Each row of a before or after table is a point. One or more steps were done to the points. Then noise was added and the rows were shuffled. The steps act on how far a point lies along the listed directions, d1 being the first. Name the steps. A step turns or swaps two directions, mirrors them in a line or flattens them onto one, adds a multiple of one to another, or multiplies one. Angles are multiples of 10 degrees, from the lower direction toward the higher: turns from -170 to 170, lines from 10 to 170 but not 90. Use the fewest steps. Two steps may share a direction if one is a turn and the other turns, adds or multiplies; they go together, in the order done. Otherwise the lowest direction goes first.

Directions:
(1): -4.0	-4.6
(2): -4.6	4.0
Before (11 x 2):
1.5	-0.4
0.9	-4.8
-0.7	-4.8
3.6	-2.3
0.3	-2.5
6.1	-1.8
-7.3	2.7
-2.9	8.8
-6.5	-0.7
3.6	-6.9
-2.4	-0.8
After, 11 rows:
-1.3	-2.9
-0.6	-0.8
0.1	0.0
-0.2	0.3
-0.1	-1.7
2.3	6.7
-1.1	-2.1
-1.6	-3.8
-1.9	-4.7
-0.4	-0.4
-1.8	-5.0
Steps: flatten d1 and d2 onto the line at 160 degrees

Directions:
(1): -5.2	0.2	-5.4
(2): -4.9	2.9	4.8
Before (11 x 3):
-0.7	1.1	-1.6
-5.0	3.4	-1.4
4.9	-2.9	-1.6
5.5	-2.0	0.6
-3.3	-0.6	-0.7
-1.9	1.6	2.7
-2.8	1.5	-0.2
3.9	0.1	0.1
-2.3	0.5	-2.9
-0.2	-1.3	-4.9
1.1	-0.3	-1.8
After (11 x 3):
9.4	-4.3	-4.2
-2.9	3.3	5.8
3.0	0.1	2.2
4.5	-2.0	-3.5
8.7	-6.8	-11.9
3.1	-1.7	-7.0
4.8	-4.9	-10.8
-3.5	6.1	10.1
-1.4	0.4	5.1
1.8	1.0	0.7
-7.5	4.6	6.3
Steps: multiply d1 by -1; multiply d2 by 3

Directions:
(1): -8.7	1.3	3.0	-2.3	3.9	2.0
(2): -0.5	-1.6	-2.9	-4.1	3.5	-8.5
Before, 12 rows:
2.7	0.6	-3.3	0.2	0.2	-2.0
-1.0	-2.4	-3.9	-2.7	3.5	-1.4
2.9	0.5	1.2	-2.5	2.3	-0.9
-1.6	0.5	1.1	-1.2	-0.3	1.2
-3.4	-3.1	-1.3	-2.6	1.1	-2.7
-0.8	-1.8	-2.2	-0.8	2.3	-1.2
6.7	-2.9	-0.1	0.5	-3.7	4.3
6.0	0.8	1.3	6.9	-6.4	11.5
-1.8	1.4	0.1	1.7	2.6	-0.1
7.2	-0.5	-3.2	-0.2	2.7	-3.7
1.0	3.3	5.9	9.4	-9.7	21.2
-0.3	-0.9	1.0	-3.3	3.2	1.4
After:
7.4	0.2	-2.9	0.5	2.4	-2.3
2.8	0.2	1.8	-2.6	2.2	-0.4
-0.6	-1.7	-2.3	-1.1	2.4	-1.2
-0.9	-2.6	-3.8	-3.2	3.6	-1.7
6.8	-2.4	0.3	1.2	-4.9	6.0
-2.3	1.3	0.1	1.1	2.5	-0.3
6.1	0.6	2.0	7.6	-7.2	12.5
1.4	3.4	6.2	9.8	-9.4	20.8
2.6	1.3	-2.9	0.8	-0.9	-0.9
-2.6	-3.3	-1.3	-2.9	1.1	-3.5
-0.6	-1.1	0.8	-3.4	3.2	0.7
-1.9	-0.2	1.2	-1.1	-0.6	0.9
Steps: add 0.3 times d1 to d2

Directions:
(1): -3.7	-2.7	5.9	-1.4	1.8	-6.0	8.2	-1.7	-0.1
(2): 0.0	5.8	-8.0	1.2	2.0	-2.6	4.8	-4.2	4.1
Before, 13 rows:
-0.9	-0.6	0.6	0.2	1.2	-0.3	1.7	-0.7	0.5
2.9	-0.3	-1.3	2.1	1.8	2.0	-3.2	1.0	1.2
3.3	0.4	-0.7	2.6	-0.2	4.9	-6.2	0.9	-0.6
1.5	-3.0	0.4	-0.4	-1.1	1.4	-1.4	0.2	-0.3
-1.0	-3.3	2.1	-1.5	0.2	-2.6	3.5	0.1	-1.4
0.5	-0.1	0.7	0.7	-1.9	3.0	-2.2	1.9	-0.2
-4.7	-2.5	5.5	-1.8	3.4	-3.9	7.2	-2.1	0.2
0.8	5.9	-5.5	0.9	1.3	-2.7	3.8	-3.0	0.8
-4.7	-11.1	16.0	-2.9	1.1	-6.2	6.3	3.5	-5.9
-1.9	-1.3	5.7	-2.6	2.8	-7.8	7.9	-1.8	-0.7
2.2	1.3	-4.2	1.6	1.3	1.3	-4.1	1.8	-1.0
0.3	-1.1	3.6	-0.4	0.0	0.7	2.7	-0.3	-1.4
0.3	0.6	-1.5	0.3	0.5	-3.5	2.8	-3.0	-0.3
After:
-0.4	-2.2	5.6	-0.8	0.1	0.0	3.7	0.3	-1.8
1.8	-3.8	1.1	-1.1	-1.4	1.9	-2.3	1.4	-1.2
-4.1	-3.2	9.5	-3.5	4.1	-11.4	13.2	-2.8	-0.5
2.8	2.6	-6.3	1.6	0.2	2.8	-6.6	1.9	-1.0
4.5	0.6	-1.4	2.6	-1.2	7.3	-10.3	1.6	-0.9
-1.2	-0.8	0.4	0.1	1.4	-1.7	2.3	-1.0	0.8
0.6	8.6	-8.5	1.4	2.2	-3.9	6.5	-4.8	2.5
3.8	0.0	-2.3	2.0	1.3	3.3	-4.8	1.2	0.8
-0.4	1.2	-2.1	0.6	1.3	-5.0	4.5	-3.9	0.4
-6.3	-4.2	8.8	-2.5	4.3	-7.2	11.5	-3.0	-0.1
-1.8	-4.2	4.2	-1.9	0.9	-4.0	4.6	-0.3	-2.0
1.0	-0.6	0.8	0.6	-2.4	4.0	-3.9	2.6	-0.8
-7.7	-17.6	26.4	-5.0	1.2	-9.3	9.5	5.0	-8.8
Steps: multiply d1 by 1.6; multiply d2 by 1.6

Directions:
(1): 4.0	-1.4	1.8	-4.2	-6.2	4.4	-6.4	-6.2	1.2	-3.4	-3.9
(2): -7.1	-4.5	1.5	-5.0	-4.5	6.4	2.0	2.1	-1.7	4.7	3.5
(3): -1.2	7.4	0.1	-3.2	0.7	0.6	2.5	-6.7	-4.4	-3.5	7.3
(4): 7.2	0.6	-4.5	-4.8	-4.9	-2.6	1.3	4.9	3.9	0.6	6.0
Before:
-0.8	-1.7	-1.7	-3.9	-2.8	1.0	2.4	2.0	2.0	2.1	1.1
1.2	-3.7	0.1	-0.9	-3.6	5.5	-0.2	2.8	4.4	5.0	-3.0
3.6	-10.5	3.8	-0.1	-7.7	8.5	-8.3	3.5	5.3	3.1	-13.5
4.6	1.7	-1.0	-4.8	-6.6	-0.4	-5.1	-3.7	1.4	-7.8	-3.2
-1.0	0.1	1.3	-1.8	-5.1	2.8	-0.5	3.6	-0.7	-0.3	1.9
3.9	1.4	-1.8	6.8	8.3	-4.9	-4.9	-3.0	0.3	-2.7	-8.5
-1.7	-4.6	1.9	-1.9	0.1	2.2	2.8	0.4	-2.3	0.0	1.4
2.3	-0.4	3.0	-9.2	-12.4	8.3	-7.4	-7.7	1.1	-1.7	-1.0
2.2	1.4	-1.6	0.9	-0.4	-0.6	1.1	-3.5	1.3	-1.7	0.9
-1.7	0.6	-0.5	-2.3	-1.1	3.0	-0.9	1.0	4.0	2.4	4.9
-9.7	-0.3	7.0	7.6	5.9	2.5	-0.5	-4.0	-4.4	1.3	-5.5
3.9	3.3	-1.7	0.5	3.4	-4.8	-0.1	-0.6	1.0	-6.2	1.1
After (12 x 11):
-1.6	-6.2	-0.3	3.1	0.4	4.0	1.9	6.8	3.9	7.6	-3.4
-2.2	-1.3	7.3	0.8	-3.5	6.3	-8.0	-8.4	-0.4	-2.0	-7.7
5.0	6.1	-1.5	2.6	6.1	-2.9	-4.6	-9.4	-2.1	-5.5	-3.6
-2.6	-1.1	-0.4	-1.4	-0.2	2.6	-0.8	3.6	4.8	3.2	3.7
0.4	2.9	-1.7	2.0	0.7	-1.4	2.0	-3.5	0.2	-1.6	2.4
-0.4	-6.3	1.8	-2.3	-0.6	2.7	1.3	1.8	-0.7	0.5	-0.1
-1.4	-3.7	-1.3	-1.6	-1.9	0.0	2.5	4.0	1.9	3.6	-0.3
3.1	6.2	-1.1	-1.1	4.0	-4.2	1.1	-3.6	-1.1	-8.1	4.3
-2.7	-0.8	1.1	1.1	-3.1	1.4	0.5	6.9	-1.2	2.0	0.1
-13.2	0.1	3.0	6.8	7.8	-1.0	5.9	4.7	-4.2	7.1	1.0
-6.2	4.8	-1.1	3.9	6.7	-5.1	5.1	1.9	-3.9	-3.0	0.8
-6.2	-10.3	3.6	10.4	4.3	2.6	0.7	12.2	2.1	10.0	-12.5
Steps: mirror d1 and d4 in the line at 110 degrees; add -0.7 times d2 to d3

Directions:
(1): 1.5	5.0	-4.8	2.0	2.5	5.0	6.0	-3.4	-5.3	-4.0	2.8	-0.6	3.5	7.9
(2): -8.2	0.2	-8.4	-0.3	1.6	-2.0	-4.2	-5.3	-3.7	0.1	3.5	0.7	-6.1	-2.7
(3): 0.6	0.6	6.6	2.8	3.1	3.1	-0.3	-3.5	-1.6	3.2	1.4	11.9	-4.3	1.4
(4): -3.4	6.5	0.6	-3.4	6.8	4.2	-1.4	5.7	-0.8	-5.3	-2.6	2.6	2.9	-6.9
(5): 4.9	4.2	1.3	-11.5	-3.6	-2.3	1.3	1.3	-5.1	1.2	4.6	0.5	-3.8	-0.4
(6): 1.9	0.1	0.6	-4.5	2.8	9.8	-6.4	-3.6	5.4	2.1	-0.1	-5.2	-3.2	3.0
Before, 8 rows:
-0.8	-3.5	-2.0	-3.4	-2.0	0.7	-5.9	-2.8	7.9	0.8	-2.0	-7.9	-1.1	-1.0
-7.5	-5.9	-7.4	1.4	-1.4	-4.7	-7.4	-3.4	2.7	0.2	0.5	-6.0	-0.4	-7.1
5.2	2.7	9.0	-3.5	2.9	2.5	1.6	3.4	0.5	-1.7	-3.0	6.6	1.0	-2.0
-2.9	3.2	1.0	-2.0	6.1	2.3	-5.8	3.0	-3.1	-2.6	-0.9	6.3	-1.3	-6.4
-6.3	4.6	-9.9	-6.3	2.6	0.1	-0.3	2.9	-5.4	-3.8	2.6	-5.1	0.9	-6.3
2.5	3.7	3.3	-4.7	-2.3	-4.5	3.0	5.1	-5.0	-1.8	-3.2	1.1	0.6	-6.0
-2.0	-4.8	-1.2	4.4	-0.6	-0.4	-0.1	-0.9	0.6	-1.4	-2.0	-3.8	4.5	-2.6
0.3	-0.1	0.2	4.2	1.0	-1.7	5.0	-4.3	-6.3	-0.3	3.3	10.6	-2.6	5.0
After:
2.1	7.3	-2.1	-9.4	0.4	3.0	0.2	-0.5	-7.0	-2.2	0.8	-2.2	-2.9	-1.5
-1.6	-2.4	-2.4	4.2	-4.8	-9.2	5.4	1.4	1.0	-3.3	-2.3	-2.1	5.8	-1.2
-5.9	-0.5	-4.8	4.1	4.1	-0.2	-4.8	-4.2	-5.5	-1.5	2.2	5.7	-4.0	-1.4
-8.0	-4.8	-11.1	2.0	-0.5	-1.2	-4.1	-3.9	0.7	1.6	2.0	-8.9	-1.9	-2.1
-1.2	-3.9	-1.2	4.0	0.7	2.3	-0.1	-1.6	0.4	-1.9	-1.7	-4.6	4.9	-1.0
-4.8	-8.7	-8.7	15.1	-2.8	-4.4	1.4	-6.3	2.4	-1.7	-1.1	-6.6	7.8	3.0
2.1	7.9	3.7	-10.3	4.3	1.4	0.9	1.7	-6.4	-3.4	1.9	8.1	-3.7	-4.7
3.2	-2.9	5.0	0.7	2.9	7.1	-3.7	-5.4	3.8	4.2	0.2	5.4	-5.0	5.3
Steps: turn d1 and d6 by 140 degrees; multiply d1 by 0.7; add -1 times d2 to d5; turn d2 and d4 by -60 degrees

Directions:
(1): -0.6	-0.5	-5.4	-1.7	-0.7	-1.9	-1.9	-2.8	7.0	-1.3	4.9	5.9	-5.7	-5.3	-4.8	2.3	-1.2	-3.1	-9.9	-4.0
(2): 5.4	0.7	-2.8	0.3	7.0	3.1	0.7	9.7	1.5	3.0	2.6	2.2	-6.6	-6.4	5.7	2.1	4.0	1.9	3.3	2.2
(3): -3.9	-3.4	1.7	-0.7	-0.8	2.3	-3.5	4.9	-1.5	-2.3	5.8	-0.9	-3.5	11.3	6.8	5.8	0.5	-3.9	-4.1	-1.9
Before, 12 rows:
-1.2	-0.4	2.6	2.1	0.8	-0.1	-0.8	4.0	-2.0	-1.7	2.4	-1.7	-0.8	4.8	7.1	3.7	0.7	0.5	3.4	-0.4
-0.2	-1.5	-4.7	-0.4	0.2	-0.1	-3.4	2.8	5.3	-1.6	7.5	4.4	-6.1	-2.6	0.1	4.3	-0.6	-3.7	-7.8	-3.7
-2.2	-1.1	-3.6	-1.5	-1.8	-3.0	1.3	-6.1	-0.1	-1.6	-0.5	-0.1	3.2	0.0	-5.0	-1.0	-2.9	0.2	-2.1	-3.3
-2.5	0.1	0.1	1.0	-4.4	-1.5	0.9	-4.2	-0.5	0.0	-0.4	-0.2	3.6	2.6	-2.2	0.5	-2.7	-0.9	-2.5	0.3
1.5	0.5	-2.8	1.3	1.0	0.9	1.4	-0.8	1.9	0.2	-0.4	1.7	-0.9	-6.6	-0.6	-0.7	0.3	0.3	-0.1	1.4
4.4	3.0	-1.3	0.3	0.9	-0.2	2.3	-3.7	0.1	2.8	-6.3	0.6	3.6	-7.4	-4.0	-3.9	1.3	3.5	5.5	3.1
-1.2	2.8	-1.0	-0.3	-0.4	-3.1	0.5	-4.0	0.4	0.6	-2.8	0.0	0.1	-2.6	-2.7	-1.6	0.7	1.1	-2.1	-1.2
-2.4	-2.1	2.7	-1.1	0.0	0.5	-1.7	4.4	-2.1	0.4	0.4	-3.5	-0.9	8.7	6.3	4.9	-1.1	-2.6	1.8	1.0
-1.5	0.7	-2.4	-2.3	-2.7	-2.4	-2.5	-6.5	1.0	-0.7	-0.4	0.7	-0.5	0.7	-4.9	-2.5	-4.1	-1.8	-3.4	-1.2
0.8	-0.8	2.3	-0.2	3.7	2.0	-0.5	10.2	-3.7	1.9	4.0	-2.0	-2.5	1.5	8.7	2.4	2.2	-0.5	5.0	2.4
0.1	-0.6	2.3	-0.6	1.8	1.2	0.8	3.0	-4.3	0.6	-0.6	0.2	-0.5	2.5	4.0	0.1	1.8	-0.3	1.4	2.6
-2.9	-0.1	1.0	-1.0	-3.2	-0.8	1.1	-2.1	0.8	-1.0	-0.9	-1.2	3.2	4.0	-1.6	-1.4	-0.7	-1.9	-1.2	-1.9
After:
1.8	4.8	-2.8	-0.1	1.1	-4.1	2.4	-5.3	2.1	2.2	-5.4	1.3	0.7	-10.1	-6.4	-4.4	0.8	3.3	-0.2	-0.2
-0.2	-3.2	-3.0	-0.2	2.9	3.7	-5.1	11.3	2.6	-1.7	11.3	2.6	-9.5	4.1	9.1	8.6	1.9	-4.8	-5.9	-2.7
-2.6	-2.2	3.7	-0.6	0.0	1.3	-0.5	2.6	-5.5	-0.8	0.9	-0.7	-0.2	8.5	5.3	1.7	1.0	-2.2	-0.5	1.6
9.8	7.8	-3.5	1.1	1.0	-4.1	7.6	-12.6	2.3	5.8	-15.9	1.7	10.0	-24.3	-15.4	-13.1	0.0	9.0	11.5	5.6
-6.2	-3.5	5.1	1.5	-1.7	1.2	-4.1	5.9	-4.1	-4.5	6.8	-3.2	-2.1	16.6	11.8	8.4	0.1	-3.5	-1.0	-2.5
-3.3	-0.7	-0.4	-1.3	-2.9	-0.8	0.3	-1.4	2.5	-1.3	1.3	0.4	0.7	3.7	-1.5	0.4	-0.6	-3.3	-4.5	-2.9
0.9	1.5	-5.0	-2.3	-0.3	-2.5	-1.8	-5.3	3.1	0.6	0.0	3.1	-3.1	-5.2	-5.7	-2.7	-3.1	-0.7	-3.3	-1.1
4.1	2.7	-3.2	1.9	1.9	0.1	4.0	-2.6	1.8	2.1	-4.7	1.3	1.7	-12.9	-3.3	-4.0	0.8	3.1	4.2	3.6
0.6	0.2	-6.2	-1.8	0.1	-3.6	2.4	-6.2	2.5	0.0	-0.7	2.1	1.6	-7.1	-7.4	-2.1	-2.2	1.5	-1.8	-2.9
-8.8	-6.4	5.2	-2.2	-2.7	2.6	-6.3	8.0	-3.9	-3.4	7.0	-4.8	-4.1	24.0	13.3	12.0	-1.6	-8.1	-4.8	-1.9
-4.6	-4.0	6.7	-0.3	0.4	3.6	-3.5	11.2	-7.5	-0.9	6.8	-5.3	-1.1	15.5	13.4	6.3	1.2	-3.7	3.0	0.9
-2.1	0.0	-1.6	0.8	-3.6	-1.7	0.4	-3.7	1.6	0.0	1.2	1.6	1.2	0.3	-2.9	1.2	-2.5	-1.8	-4.9	-0.5
Steps: turn d1 and d2 by 40 degrees; multiply d3 by 3

Directions:
(1): -4.4	-4.5	-4.3	6.3	2.2	-1.5	5.6	5.4	5.4	-1.0	6.2	6.5	-0.6	-3.5	1.6	0.5	-0.3	4.3	-1.7	3.2	8.6	0.8	-3.8	-0.9	-4.3	1.5	5.3	-1.6	1.1	-0.9	4.6	-10.5
(2): -4.4	0.2	-3.4	2.6	2.3	-7.6	-5.8	-2.9	3.7	1.9	-2.4	0.1	0.7	-6.1	0.0	9.3	3.2	-3.6	-3.0	-2.1	4.0	2.8	2.2	-5.0	0.1	3.6	-4.6	8.9	1.3	-8.2	3.0	4.9
(3): 2.0	-1.1	11.6	-6.7	-2.9	-2.9	-5.7	2.8	5.0	-8.1	0.4	2.9	-3.3	-0.8	-1.1	0.4	-7.7	6.0	-1.5	4.8	5.4	1.0	2.0	3.6	-1.1	3.1	-1.5	3.0	-5.5	-3.3	-3.2	0.6
(4): 1.9	2.4	-4.0	-2.0	1.9	-2.4	1.5	-9.5	5.4	7.8	1.5	6.6	-0.7	5.4	0.7	2.9	-0.7	6.8	-1.0	5.3	-3.9	0.3	-5.2	-3.9	-4.3	-4.9	-4.5	-0.9	-8.2	-0.6	-5.2	0.2
(5): 8.4	-4.4	4.8	-0.9	-0.2	-5.5	-0.9	2.7	-5.1	4.1	8.9	-1.9	1.6	4.1	1.1	0.0	4.4	-3.7	-6.1	3.1	-2.9	-2.4	-7.9	5.5	0.1	-2.8	0.8	4.3	0.2	-6.6	6.4	0.1
Before (10 x 32):
-5.2	4.6	-8.7	0.4	3.0	5.4	2.7	-5.4	4.9	-1.4	-4.6	3.6	1.3	-2.6	0.6	3.3	2.6	4.8	2.3	-1.7	0.9	3.8	2.5	-2.3	3.8	2.8	-0.2	-3.8	-0.6	6.7	-7.6	2.4
10.4	-0.8	6.0	-3.1	2.6	-2.3	-4.7	-7.4	-9.8	5.2	4.2	-6.1	4.2	7.3	-0.5	1.4	4.2	-0.5	-4.1	0.1	-11.5	-3.0	-5.4	2.6	-0.8	-3.8	-3.0	4.8	-4.2	-7.4	2.4	4.3
7.5	-2.4	2.7	-1.9	2.9	-6.5	-2.0	-2.9	-4.9	5.7	5.8	-1.3	2.3	5.0	1.3	4.3	4.2	-3.7	-4.8	1.1	-4.9	-4.0	-6.7	0.0	1.1	-4.7	-2.0	6.3	-3.0	-9.0	5.8	3.4
-6.1	2.7	-13.1	7.9	3.6	-3.0	1.7	-1.8	0.5	4.8	-2.0	0.9	0.8	-1.4	1.4	3.7	3.8	-1.0	-0.2	-4.8	0.9	1.7	-0.6	-8.3	-0.4	-1.2	-0.7	1.5	4.6	3.0	1.9	0.5
-2.0	5.3	-11.0	7.6	2.2	2.0	6.7	-4.2	4.4	3.9	1.3	2.1	0.9	-1.1	0.6	4.8	-0.3	2.6	-0.1	-0.9	-1.2	0.9	0.2	-7.0	-5.2	-0.4	1.5	-3.4	-1.8	-0.1	0.2	-6.2
8.7	1.2	0.0	-1.9	0.5	-3.0	-2.0	-6.2	-4.0	9.6	3.1	1.5	4.0	5.4	0.1	1.1	3.0	-0.1	-3.4	4.5	-6.4	0.8	-8.1	1.0	-0.2	-6.0	-2.9	2.0	-4.6	-4.4	3.3	1.9
-5.0	2.4	-9.9	3.6	1.5	0.0	3.1	-2.7	1.7	7.9	-3.4	-0.1	1.2	0.0	-1.2	4.9	4.7	-4.4	3.1	-4.5	-2.4	1.4	3.1	-5.2	-0.1	0.8	-4.0	2.8	4.6	-0.3	-0.9	2.7
-4.1	-2.2	-0.1	4.9	2.7	6.7	2.3	9.1	-0.8	-6.1	-2.0	-3.8	-2.0	-6.4	-0.9	-3.9	0.6	-4.9	1.6	-4.0	5.4	-0.4	5.8	-1.3	3.4	3.5	9.1	0.7	7.6	0.9	3.1	-2.5
-5.4	0.2	2.2	3.5	0.2	-4.1	-2.1	6.6	3.2	-7.5	-4.0	-1.8	-1.5	-7.8	0.5	3.2	-3.0	-3.0	-0.3	-5.2	7.0	1.3	5.7	-0.3	-2.0	11.1	-0.3	6.6	2.8	-5.0	3.5	1.4
-11.1	-2.8	-4.1	5.9	0.6	1.3	1.7	8.5	4.4	-11.8	0.1	3.3	-0.4	-10.2	-1.7	-1.2	-3.0	0.0	3.1	-3.5	15.6	2.7	8.1	-3.2	-1.9	6.3	1.3	-0.2	6.9	2.8	4.5	-5.9
After, 10 rows:
-2.7	4.3	-9.6	7.7	1.9	1.8	6.4	-1.6	4.9	1.5	1.8	2.0	0.8	-2.6	0.5	4.8	-1.4	2.6	-0.5	-0.8	1.3	1.0	1.2	-5.9	-5.0	1.2	2.6	-2.9	-0.9	-0.9	1.2	-7.3
-3.6	1.7	4.6	0.8	-1.4	0.5	-0.8	6.7	1.5	-9.3	-5.7	-3.0	-2.2	-5.2	-0.2	-1.2	-5.4	-1.5	2.2	-5.4	4.1	0.4	7.2	1.7	-1.0	10.0	0.8	2.5	1.9	-0.5	0.1	1.3
-9.8	-2.1	1.1	3.1	-1.2	1.9	-1.3	9.8	2.6	-15.2	-2.0	0.5	-0.8	-10.4	-2.4	-2.3	-4.9	-1.1	3.8	-4.6	15.1	2.6	10.9	-0.9	0.1	7.7	0.3	0.8	7.1	2.7	3.6	-2.8
-2.7	-1.0	2.4	2.8	2.1	5.9	-0.8	7.6	-1.9	-6.4	-3.9	-6.2	-1.9	-6.2	-1.7	-3.2	0.5	-6.7	1.4	-5.0	3.9	-0.1	7.3	-1.0	4.8	3.9	7.1	2.7	7.2	-0.3	2.5	1.3
7.9	0.9	-1.6	-0.5	0.9	-1.0	1.2	-5.3	-3.5	9.8	4.1	3.3	3.8	5.8	0.2	-0.8	2.5	1.9	-2.5	5.1	-5.9	0.5	-9.3	1.0	-1.3	-6.9	-1.0	-1.1	-4.7	-2.0	3.3	-1.6
7.8	-1.9	2.1	-2.1	2.2	-1.5	2.2	-2.1	-5.4	4.9	6.1	-0.1	1.9	7.3	1.5	-0.4	2.2	-0.7	-2.2	1.9	-6.4	-5.0	-7.3	0.9	0.2	-6.3	0.7	0.7	-3.7	-3.4	3.3	-0.2
-5.7	2.7	-11.6	7.3	2.6	-0.2	3.0	0.1	-0.1	2.6	-2.3	0.9	0.0	-0.9	1.1	0.9	2.0	0.2	1.1	-4.5	0.9	1.2	0.1	-7.1	0.1	-1.2	0.8	-1.4	4.7	5.7	0.8	-1.2
10.4	-0.3	2.7	-1.8	3.3	0.2	-1.0	-8.6	-9.4	7.2	5.0	-4.2	4.2	9.3	-0.1	-0.8	4.4	1.7	-2.8	1.0	-12.8	-3.2	-7.3	1.7	-2.1	-6.1	-1.7	0.9	-5.0	-4.1	1.2	1.3
-4.9	2.8	-10.1	3.3	1.0	2.7	5.2	-2.1	1.3	7.3	-3.3	0.4	1.0	1.5	-1.2	2.3	3.6	-2.6	4.6	-3.9	-3.0	0.9	2.7	-4.2	-0.2	-0.1	-2.8	-0.3	4.3	2.8	-2.4	1.0
-5.9	3.9	-9.2	1.5	3.6	3.5	1.9	-5.1	5.4	-0.9	-4.1	3.9	1.3	-3.7	0.9	5.2	3.5	4.1	1.3	-1.9	2.1	4.3	2.0	-2.9	3.6	3.6	-0.6	-1.8	0.1	4.6	-6.2	2.3
Steps: add 0.3 times d1 to d3; turn d1 and d4 by -20 degrees; flatten d2 and d5 onto the line at 110 degrees
